Every row gives one point. Each copy is the shape, with its points in the same order, turned, moved and blurred by noise. Is it also mirrored, or only turned?
In the rows, zero is written as 128.

Shape, 9 rows:
[[ 89 133 132]
 [147 136  97]
 [124  65 146]
 [133 140  59]
 [106 144  97]
 [139 150 146]
 [104 125 172]
 [141 157  92]
 [124 123 200]]
Copy 1 (9 x 3):
[[ 99 124 152]
 [153 130 104]
 [132  51 146]
 [136 133  75]
 [113 134 117]
 [154 131 159]
 [119 110 188]
 [156 148 103]
 [151  98 208]]
Copy 1 is: only turned
Copy 2:
[[ 83 117 136]
 [134 121  93]
 [125  49 140]
 [116 126  57]
 [ 94 128  99]
 [134 133 142]
 [107 107 172]
 [127 144  89]
 [134 105 196]]
Copy 2 is: only turned
Copy 3:
[[104 176 137]
 [110 115  95]
 [186 149 133]
 [105 132  67]
 [100 155 102]
 [103 124 150]
 [137 160 173]
 [ 86 125  96]
 [138 138 202]]
Copy 3 is: mirrored

Shape, 8 rows:
[[110 173 124 181]
 [119 185 115 146]
 [154 114  80  78]
 [150  96 122  68]
 [ 81 134 120 133]
 [ 88 129 108 153]
 [136 108  99 116]
 [130 156 124 167]]
Copy 1:
[[ 93 185 114 151]
 [107 186  95 122]
 [190 102  95 101]
 [171  93 139  91]
 [ 83 128 104 119]
 [ 80 136  88 134]
 [152 106 104 121]
 [113 172 108 155]]
Copy 1 is: only turned
Copy 2, 8 rows:
[[101 169 154 185]
 [115 166 172 153]
 [170  88 154 103]
 [134  75 126  90]
 [ 90 109 165 166]
 [103 110 161 184]
 [144  92 140 142]
 [117 157 138 172]]
Copy 2 is: mirrored
Copy 3 (8 x 4):
[[ 97 175 134 180]
 [111 191 124 153]
 [128 140 158  61]
 [145 108 128  69]
 [ 78 140 108 136]
 [ 72 139 130 145]
 [112 126 152 100]
 [116 163 145 167]]
Copy 3 is: mirrored
Copy 4, 8 rows:
[[145 142 153  57]
 [120 168 147  72]
 [ 96 159  74 150]
 [101 133 105 183]
 [ 99 108 142  90]
 [117 109 125  77]
 [118 129  94 129]
 [151 145 140  81]]
Copy 4 is: mirrored

Shape (11 x 6):
[[158  69  88 165 200 221]
 [142  66  99 171 142 100]
 [154 168  92  96 161 149]
 [ 99 125 108 108  93  80]
 [129 120 153 115 144  98]
 [147 118 122 143 119  94]
 [185 120 140 147 133 146]
 [165 143 123 116 138 190]
 [116 115  98 121 124  90]
 [126 120 140 141 119 125]
 [116 176 124 154 139 149]]
Copy 1, 11 rows:
[[150  49 170 191  13 166]
 [186  75 131 191 112  99]
 [106 148 122 123  62 125]
 [110 106  89 143 162  83]
 [145 119 144 125 145 121]
 [172 114 103 145 136 104]
 [183  99 121 121  85 145]
 [126 102 116 110  55 165]
 [131 108 111 156 131  84]
 [143 100 114 141 130 143]
 [120 142 106 156 113 176]]
Copy 1 is: mirrored
Copy 2, 11 rows:
[[130  71 198 187 166 207]
 [118 121 103 206 142 134]
 [177 147 161 106 186 136]
 [121 161  64 115 145 106]
 [129 122 124 130 127  85]
 [147 143 102 160 130 113]
 [181 113 143 153 113 144]
 [180 110 163 106 142 168]
 [125 152  92 144 161 112]
 [131 133 120 132 115 126]
 [134 175 163 114 125 146]]
Copy 2 is: only turned
Copy 3 (11 x 6):
[[109  82  68 164 241 125]
 [168  79 124  81 159 145]
 [115 161 115 144 145  65]
 [135 149 156  80  95 136]
 [153 134 172 134 126 119]
 [159 109 140 109 111 119]
 [134  78 118 161 130 103]
 [ 94 119 100 177 125  96]
 [142 138 143  85 127 124]
 [143 123 129 134 118 138]
 [152 154  87 156 120 123]]
Copy 3 is: mirrored
Copy 4 (11 x 6):
[[ 95 127 128 217 198 227]
 [106 119 171 211 124 122]
 [161 155 111 121 182 140]
 [144  92 150 122 109  84]
 [101 144 126 131 112 112]
 [136 138 152 159 108 113]
 [140 169 119 175 112 164]
 [154 148 101 141 148 192]
 [135 107 152 145 132  97]
 [125 130 147 139 104 142]
 [143 149 168 104 139 169]]
Copy 4 is: mirrored
